Each row is a point. Each copy is the shape, with its points in the same order, turned, moved and blurred by noise. Is it also mirrored, or only turned?

Shape (9 x 3):
[[-14  23  57]
 [ 10  13 -16]
 [ 23  19 -19]
 [ 12   0 -19]
 [ 14  15  -6]
 [ 10   4  -8]
 [ -9  18   3]
 [ -9 -21 -18]
 [ 20  17  34]]
Copy 1 (9 x 3):
[[ 23  60  29]
 [-24   8  -1]
 [-39   6   5]
 [-22  -8   1]
 [-22   8   7]
 [-16  -1   3]
 [-11  25  -1]
 [  4 -20 -13]
 [ -6  29  38]]
Copy 1 is: mirrored
Copy 2 (9 x 3):
[[ 34  46 -22]
 [ 15 -15  13]
 [ 23 -28  14]
 [  7 -22  11]
 [ 17 -10   5]
 [  9 -15   4]
 [ 23  10   8]
 [-21 -12  12]
 [ 36   4 -26]]
Copy 2 is: mirrored
Copy 3 (9 x 3):
[[-46 -32 -30]
 [  8  15  -8]
 [ 21  14 -16]
 [ 15  13   5]
 [  8   8 -12]
 [  7   7  -4]
 [-17  11 -13]
 [ -3  16  28]
 [ -5 -29 -26]]
Copy 3 is: mirrored

Shape (8 x 4):
[[ 26 -18   2   6]
 [ 14 -19 -22  -6]
 [ 12 -21  -8 -19]
 [-15  50 -20   9]
 [-16 -19 -26  16]
 [ 23 -14  21  -4]
 [ 12 -28 -13  -1]
 [-17 -18   0  16]]
Copy 1 (8 x 4):
[[ -4 -22  22 -14]
 [ -8  -3   1 -23]
 [-25  -9   4 -22]
 [  1  29  -4  45]
 [  7 -11 -25  -3]
 [-26 -28  29  -5]
 [ -9 -16   2 -25]
 [ -6 -27 -16   4]]
Copy 1 is: only turned
Copy 2 (8 x 4):
[[ -9 -14  19  -1]
 [ 14 -10  17 -11]
 [ 17  -2  18  -3]
 [ 15  -9 -60   5]
 [ 12   6  -4 -39]
 [-11   3  20  16]
 [  8  -3  20 -17]
 [-10  17  -2 -24]]
Copy 2 is: only turned
Copy 3 (8 x 4):
[[ 21   4  -6  18]
 [ 21  15 -22  -8]
 [  7  -1 -28   4]
 [ -6  -8  30 -50]
 [  4  37  -5  -7]
 [ 10 -12  -7  20]
 [ 18  12 -22   9]
 [ -9  26   4   4]]
Copy 3 is: only turned

Shape (14 x 8):
[[  5  -8  19 -19 -18  12  -6 -14]
 [-16 -26  14 -13  -3  29  27   3]
 [-10   7  -6  -2   3  -5 -11   8]
 [  3 -11   2  27  -4 -21 -12  -9]
 [ -3  22  12  29  -1  -8 -14 -14]
 [ 15   9  13  39  13  -4 -17  -5]
 [ 12  -3   1  19   4 -12  -4 -11]
 [-25 -21   6 -22   6  25  26   6]
 [ -4 -11  -7  -4 -44  24  16  -2]
 [ 11   0  10  17  -3 -29   2  -7]
 [ 17   3  -3  14   7  -8  -9 -11]
 [-40 -28  16 -23 -18  22  22  -5]
 [  3  -3 -12  17  -4  -5  -9 -36]
 [  1   5   0  -5 -20  -2  35 -28]]
Copy 1 (14 x 8):
[[ 18  -5   6   6  19  19 -18 -15]
 [-19  -7   3   5  43   5 -17   2]
 [ 13   0 -14   1  -9 -11 -15   5]
 [ 20 -14   5   3 -15   8  15  18]
 [ 14  -5  25   3 -28  -4 -11  13]
 [ 25   8  26  -7 -20  -6   6  29]
 [ 21  -3  11  10  -8  -3  12  11]
 [-19 -14 -10   3  40 -12 -23  -4]
 [ -8   0  -7  38  14  31 -22   4]
 [ 13  -3  10   3 -17   3  21  -3]
 [ 27   3  11  10  -6  -9   8  11]
 [-25 -33  -7   3  37  16 -28  -6]
 [ 30 -25  20  27  -7  -2   1  15]
 [ -9 -13  18  40   5   4  -3 -20]]
Copy 1 is: only turned
Copy 2 (14 x 8):
[[-15  -1  29 -10  -2 -10   1 -14]
 [-50  10   0 -13  19   9  17 -12]
 [  3  15  -3   5   6   5 -15 -11]
 [  8  -4   3  23  -9  11  -1  14]
 [ 24  13   9  -4 -17  17   4  11]
 [ 23 -10  -6  -3 -26  25   6  -2]
 [ 13 -11  -2   9  -3  13   8   4]
 [-49  21  -1  -7  30  12  10 -20]
 [-40   0  12 -19   6 -19 -13  13]
 [ 15  -4   1  18  -7   2  13   9]
 [ 17 -12   1   6  -7  13   6   3]
 [-60  32  22  -6  23   1   5 -11]
 [ 13 -11  17  -1   7  18  -4  21]
 [ -7   4  20 -19  24 -11  26  18]]
Copy 2 is: mirrored
Copy 3 (14 x 8):
[[-30  -3  14   7   4   0 -14  -3]
 [-19 -25   7  -8 -10  39 -11 -16]
 [ 11  -9   2  -7  11 -10  -1  -4]
 [  1  -9   6  10  10 -11  31  11]
 [ 13   3  23   2   3 -11  12  29]
 [ 22  -7  25  26   8  -9  17  22]
 [  4  -3   9  17  -1  -8  22   5]
 [ -8 -21  -5 -15  -4  40 -16 -20]
 [-31 -36  12 -14 -25  -5  -8  -8]
 [  1   5  16   7   5 -10  33  -2]
 [ 10  -1   8  22  -2 -13  13   2]
 [-34 -22  -3 -29  -1  41 -13  -6]
 [ -6  -2  -8  15 -14 -15  14  22]
 [-20   8  10 -11 -37   4  10  -6]]
Copy 3 is: only turned
Copy 4 (14 x 8):
[[ 21   5 -13 -24   1 -22  -2  29]
 [ 35  30 -10  -8 -19   1   6   2]
 [-11 -10 -13  -2  -3  -6 -11   5]
 [  2 -26   5  11  13   5   3  27]
 [-16  -9  12  15   7 -11 -14  34]
 [ -5 -10  12  21  26   2 -24  27]
 [  2 -17  12   2  18   4  -5  19]
 [ 26  25 -14 -14 -31   4   1  -5]
 [ 24  13  -5  -5   0 -38  29   4]
 [ -8 -14   6  -3  17  10   8  28]
 [ -1 -17  11  -5  20  -2 -14  14]
 [ 34  22 -19 -10 -43  -9  18  15]
 [ 12 -29  26  -3   1 -13  -5  21]
 [  5  10  26 -24  -8 -13  25  17]]
Copy 4 is: only turned

Shape (14 x 11):
[[-17  21  -5  34   7  -4  35  17  49  -3  -9]
 [ -6   5  -2  30  10 -19  -3  12  13  -2 -10]
 [ 10 -25   3  24 -40  -4   3 -13 -19 -18  39]
 [ 31  19  14 -32 -33  19 -18 -39 -16 -30 -14]
 [ -6  51 -29 -18 -11  26 -40  -2  -8  -9 -10]
 [ -3  22   0  44   9  10  26  10  -7  12  -6]
 [ 23  21 -14  49  -1 -35  32 -30  10   3 -18]
 [ 39  24   4  25  15 -19  24  12  16  -1  -9]
 [-11  19  16  25 -17 -18  25  -5 -14 -15  33]
 [ -9  30 -47 -35 -29  29  -8  28  -7 -13 -14]
 [-15  33 -23 -33 -33  12 -23  10  -9  24  16]
 [-13  -6   3  14  10  -7  28  -7  -1  11   3]
 [ -5  -7   4   6  -7 -26  20  -4 -20 -32  16]
 [ 43 -20 -13  -1 -10  -7   8 -58 -21 -46  60]]
Copy 1 (14 x 11):
[[ 10  29 -33   1 -26  -7 -19  38 -18  29  30]
 [ -6   1  -8   7 -15 -22 -10  28   5  27   0]
 [ 15 -29  18   3 -33  20  22  -6  26  30 -21]
 [-19 -30  22   3 -16  27  43  -8  -1 -51  -1]
 [-10 -13 -18  38  18   7  38  25 -22 -32 -17]
 [  3 -14  -5  13 -11  10 -39  42  -6  30   9]
 [-27  -6  -9  25 -50   2 -23  16  26  21  40]
 [-30  -1 -11  -4 -41 -14 -36  15  -8   3   3]
 [ 18 -39   6  15 -42   6  -1   8  -5  33  13]
 [-15  20   2  41  22  12  36   6 -44  -8 -24]
 [-15 -26 -20  27  27  17  36  -8 -30   8 -12]
 [  6  -8   2   4   2  -1 -15   1   6  29  26]
 [ 18 -21  28  10 -25 -15   3  -7  -4  14   4]
 [ 24 -37  25  11 -58  34  10 -54  35 -18 -17]]
Copy 1 is: only turned
Copy 2 (14 x 11):
[[ -2  45  25 -32 -39   6   9  -1  11 -29  -8]
 [ 13  37  -1 -26 -19   9 -17  15  -8  -4   3]
 [ 20  38 -30  13 -20 -38   4   7   3  43  24]
 [-42  -8 -11  -6  19 -12   2  14  25  43  51]
 [-38  34  22  -6  36  38   5  -6   3  43   5]
 [  3  35  22  -2 -45  14 -22 -13  -1   0   9]
 [-15  56 -14 -31 -26 -17 -49  -6   5 -18  26]
 [ -9  13   7 -44 -20 -17 -30 -11  -8  -9  -3]
 [ 32  36   3 -10 -23 -19   8 -22  -3  15  41]
 [-32  32  35  23  37   3  21   3  -8  21 -12]
 [-24  26  -6  16  32  22  33 -15 -28  28   9]
 [ 15  20  -6   6 -23   2  -7  -6   6 -19  10]
 [ 31  26   4  -2  -1 -30  -7   3  11   7  26]
 [ 10  11 -49  -6  10 -57 -19 -16  49  57  25]]
Copy 2 is: mirrored

Shape (18 x 12):
[[ 12  -2 -14   7 -16   6  -1   9  -7  28 -32   1]
 [ -9 -26 -42 -19  -9  16 -11  34 -10  -5   6 -21]
 [  0  10 -12   6  16 -11   9   4  12   4 -29  24]
 [ -3   3  29 -21   1 -15  19 -12   6 -18 -11  14]
 [ 32 -16  -5  14 -11 -11  -4  13  -7  30 -35   7]
 [ 14  11 -20  13   1 -14   3   8   3  17 -23 -26]
 [  2  11   7 -20 -12  28  16 -13  16  -3 -15  10]
 [ 28 -30 -48   0  12  12 -11  -2 -21  -9  19 -12]
 [ 14 -13 -27   5  14  15 -24  34 -37  -8   0 -19]
 [ -6 -18 -22  -7   0  10 -33   3 -15  11  12 -15]
 [-12  11   5 -24 -12  -7  35  -9   4 -27  13  -2]
 [ -8   7  -4 -26 -17  21  32  -4 -17  -1  -5  11]
 [ 14  -4  -2 -38  -1  -5  13  -3  10 -37  -3  -5]
 [  6 -32 -38  -1  -1  14 -13  33  -9  22   9  -6]
 [-17 -22  18   1  -1  22  25 -20   7 -21 -34   5]
 [  4  11   3 -10 -22  16   7 -10  10 -40   1  15]
 [  2 -10  -9 -21  28   5 -11   1  -6   4 -37 -10]
 [  1  -2 -30   0 -23 -16  -3   0 -15  14 -35   8]]
Copy 1 (18 x 12):
[[ 45 -13  14  19   0  27   6  -2 -21   7   1  15]
 [  9 -13 -16   7  33  43   2 -21 -12 -20  -8 -23]
 [ 17 -21  -4   5 -14  -3  20  17 -24   8  -7  22]
 [  2  -9  -2  -1 -44 -15  -4  10 -21 -18  19   0]
 [ 54 -17  17  16 -10  20  23 -12 -41  10   8  10]
 [ 47  -3  -3 -10  -9  18   7  -7 -12  19 -14   0]
 [ -3  -5  21   7 -20  12 -23  17 -26  -9   1  10]
 [  8  24   5 -13  36  30  34 -20 -29 -11   3 -19]
 [ 37   5  -8   3  39  11  17 -31 -24 -30 -16 -10]
 [ 13  -2   7   0  29  21   9 -35   2 -11  10   0]
 [-11  11 -12   4 -32  -1 -14  16  -7 -12   9 -25]
 [  4  13  -4  25  -9  17 -19  23 -19 -16  15   0]
 [-12   2 -10 -14 -31  14  -3  -4 -31 -27  -2 -15]
 [ 20 -14  -5  13  44  31  13 -25 -26   3   5 -14]
 [ 13 -23  24 -12 -16   5  -5  39 -18 -33  20  -1]
 [-16   6  23  12 -26   4   0  12 -18 -28 -14 -14]
 [ 25 -18  -9 -23   1  17   3  -7 -24 -21   5  29]
 [ 36  -7   0  21 -15  37  26   1  -8  -1   2  15]]
Copy 1 is: mirrored
Copy 2 (18 x 12):
[[  7 -24  11 -16  -6  16   7   0  -3   7   3  27]
 [ -3 -19   8  43   4   2 -24  -5  14 -24 -14  13]
 [ -9 -10 -10 -33   6   4 -10  13  -6  18  -3  -4]
 [-10  27  -6 -33  22  -4   0  -2  34  20  12  -5]
 [ 19 -22  21 -20   1  15  26   7 -17   6   3  11]
 [ -5  -5   6 -10 -26  -2  10 -10 -16   9  -9  13]
 [-18   1   7 -23   0  18 -10   9  46  24   6  18]
 [  9  11   9  38  -1  14   0  29   4 -15 -43  11]
 [ 16   4  29  17  -2  13 -27  -3 -10 -31 -29   8]
 [ 23   7   3  35  -6  21 -20  -1   4   0  -7  13]
 [-33  33 -14 -10  12 -13  -4   2  40   3   7  15]
 [-15   5  -9 -20  14  13 -10   3  42  -7  -1  39]
 [-12  19   7  -3   7 -22  -4   8  50   5 -10  -7]
 [  5 -24   5  34   0  28  -7   7  -6 -25  -9   8]
 [-23   8  12 -20  41  19  -5 -12  30  40 -14  15]
 [-23  22  19  -8  15  -7 -21  28  38  17   9  18]
 [ 19 -10   3 -12   0  10 -14 -17  15  15 -29  -8]
 [ 17 -22  -3 -11   7 -11   0   6  -7  12  -1  34]]
Copy 2 is: only turned
Copy 3 (18 x 12):
[[-12  -6  -9 -10  22   2 -12 -36 -10  10  -9  13]
 [ -6   0 -51  -7 -12  26 -16   8 -30  26 -14   7]
 [ -9 -37  -1 -12   3 -24  -9 -15   8  -5   8   2]
 [  6 -18  14 -16  18 -35  -2  29 -17  -4  10   0]
 [ -5 -19   4  11  28  10 -30 -40 -14  15  -1   7]
 [ 12  -8 -26   3  19   5  -7 -27   9  15  15  -6]
 [-12  -1  -5 -28  18 -15   1  10  -2  -1  -1  34]
 [ -8  -6 -34   5 -15  52 -17   7 -24 -23  12   6]
 [-22   5 -43  -1  -7  31 -40  -2 -15   8   6 -19]
 [  9  10 -23 -10 -16  23 -21   0 -22  -5 -17  -7]
 [  2  -1 -16 -12   7 -27  18  37 -26   1  21   8]
 [-18   5 -16 -37  16 -18   5   5 -30   4  15  20]
 [  8 -17 -24  -9  16 -12  -9  48 -15   0   6  20]
 [ -5  -6 -23  -5 -27  42 -20 -18 -25  24  -7   7]
 [-18 -29   8 -39  36   0  18  20 -12  -4 -11   0]
 [-24  -2 -16   4  17 -28  11  37  -8 -10  -6  24]
 [ 11 -26 -19 -34  14   7 -34  -1   1   0  -4  -3]
 [  1 -20 -24  -2  21  -4 -10 -38 -29  -1  -9   5]]
Copy 3 is: only turned
Copy 4 (18 x 12):
[[ 26  -8  -1 -17  16   5   9  10   1  17 -13  -3]
 [-26 -11  14  -9  37  46 -12   5  -6 -10   0  -8]
 [ 19   8 -19   7  20  -9  -7  -5  16  11 -15  30]
 [-12  19 -31  33 -17  -5   6  -5   0  15 -13  12]
 [ 29   7   2 -28  11  -7  30  15  10   5  -6   7]
 [ 14   0   7  -8  21 -10  -9   0  32  14  -9 -11]
 [ 12 -25 -27  26 -13  11   1  -5  -7  10 -18   4]
 [-36 -30  16 -21  33  13  21 -21  14 -12  -1   8]
 [-22 -12  25  -1  60   3  15   7  -7  -9   2 -10]
 [-13  -9  29 -10  24  16  -1 -23 -16  -4   6  -5]
 [-33   4 -23  41 -15  19  -9 -12  11  29  -8   4]
 [-12 -15 -17  22   3  27   9   0 -12  32 -32   7]
 [-29   4 -31  27  -2  15   2 -13  10 -11 -10  -2]
 [ -4 -15  34 -20  31  35   6   6   1  -9  -2  11]
 [-14 -16 -34   7 -16 -15 -12  18 -23  13 -12  15]
 [-12 -23 -40  37   3  13   6 -12  -6  12  11   7]
 [  1   7  -4  -2  21 -16  -8  -8 -11 -17 -32  -5]
 [ 15  12 -19 -26  27  13   3  -3   2  28  -9   0]]
Copy 4 is: only turned
